Rows are points. A path goes straight from each point to the next, and from the last back to the first. The post is the endless flat space through its rows: a point in 2 columns, a line in 3, a plane in 4, and so on, so that a path can go around it. How many times does the path go around the post? Going back the other way cancels.

Post (1 x 2):
[[-0.1 -1.1]]
Path (17 x 2):
[[-1.9  3.3]
 [ 4.5  4.1]
 [ 6.9 -1.8]
 [ 1.3  2.7]
 [-4.6  1.8]
 [-1.2 -2.8]
 [-1.6 -9.2]
 [-2.2 -1.6]
 [-3.1  6.7]
 [ 2.3  2.6]
 [ 4.6 -3.6]
 [-1.1 -7.5]
 [ 4.8 -6.4]
 [ 2.4 -0.4]
 [ 1.4 -3.1]
 [ 0.2 -6.6]
 [-2.2 -0.6]]
Times around: 1

Post (3 x 4):
[[-1.6 -2.9 -2.7  0.9]
 [ 1.5  8.4 -0.9  0.2]
 [-0.5 -0.8  4.1  0.9]]
Path (25 x 4):
[[ 3.3  4.0  2.1 -1.8]
 [-3.6 -0.6  5.0 -1.4]
 [-2.0  5.8  4.2  1.7]
 [ 1.9  4.4 -1.8  4.7]
 [-3.6  1.0  1.4  4.8]
 [-2.3 -4.0 -9.3  5.8]
 [ 4.0 -1.5  4.8  2.3]
 [ 1.9  1.3 -0.4 -3.3]
 [-0.7 13.3 -3.6 -3.0]
 [ 1.0  2.2  3.2 -2.2]
 [-7.4 -0.9  2.8  1.0]
 [-2.3  1.0  5.9  4.7]
 [ 2.3  0.0 -2.8  1.2]
 [ 2.3  0.2  6.2 -2.5]
 [ 5.8 -0.4 -1.3 -2.9]
 [ 1.8  3.5  3.4 -2.2]
 [-3.9 -3.5 -2.9 -0.2]
 [-1.1  7.2  2.9  2.6]
 [ 4.6  7.8  3.1  2.5]
 [ 1.6 -1.8 -2.6  2.3]
 [ 4.2 -4.2 -6.7 -1.3]
 [ 0.2  7.3 -3.8 -3.6]
 [-4.3 -1.4  3.7  0.7]
 [-1.5  5.1  1.2  6.4]
 [ 3.0 -7.7  6.5  4.6]]
Times around: 4

Post (5 x 6):
[[ 0.3  0.8 -0.5  0.4  1.9  0.1]
 [-2.5  2.1 -2.8 -3.0  1.5 -0.9]
 [-0.3 -1.1  0.6 -1.8  4.1  3.8]
 [-3.2 -6.2  3.9  1.9 -2.1 -5.1]
 [ 1.4 -0.2 -9.4 -8.4 -0.3 -1.2]]
Path (29 x 6):
[[  2.6   2.1  -1.2  -3.2  -2.0  -3.0]
 [  3.1  -4.6  -7.9  -7.1  -4.9  -2.7]
 [ -7.1  -2.5  -3.3  -1.3  -5.1  -7.5]
 [ -0.9  -8.7  -2.5  -0.9  -1.1  -8.1]
 [  0.7   3.4  -3.6  -6.6   6.6   0.2]
 [ -4.8   2.8   7.6  -0.2   1.0  -4.9]
 [  0.5  -3.3  -2.2  -5.4  -4.3   2.1]
 [ -1.5   2.8  -5.2  -4.4  -3.0  -2.5]
 [ -4.4   7.3  -1.3  -8.1   3.6   3.1]
 [  0.3  -1.4  -2.2  -4.3  -3.3   2.0]
 [  4.0   0.8  -6.7   0.3   3.0   7.9]
 [ -4.4  -3.2  -4.8   2.5  -0.6  -9.2]
 [  4.5  -4.4  -1.5  -0.9   6.3  -1.6]
 [ -2.6   5.0  -0.5  -2.1   2.0  -0.8]
 [ -6.7  -1.5   4.5  -3.0  -4.0  -0.8]
 [ -1.5  -2.1  -3.4  -1.2  -4.3  -1.7]
 [ -5.8  -4.9   0.1   0.6  -3.0  -8.3]
 [  2.0  -2.2  -4.9  -3.0   2.1  -3.7]
 [-12.2   3.1  -1.7  -8.2  -0.5  -7.4]
 [ -1.2  -1.9  -3.6  -3.3   2.2  -4.1]
 [ -0.3  -3.1  -3.5   4.0   2.4   0.2]
 [ -2.2  -1.0   1.0   0.8   2.2   4.8]
 [  0.0  -1.4  -0.2  -1.9  -1.3  -0.1]
 [ -2.7   6.3   1.3  -2.8   5.2   1.3]
 [  1.2   1.7  -2.6  -1.2   2.0  -2.3]
 [  3.8  -1.5  -4.6   0.8   3.8  -0.2]
 [ -3.4  -3.3   2.6   1.6   5.7   3.9]
 [  5.9  -3.8  -4.0  -1.5   3.2  -0.3]
 [  1.5   2.8  -3.5  -8.4   4.4  -0.6]]
Times around: 2
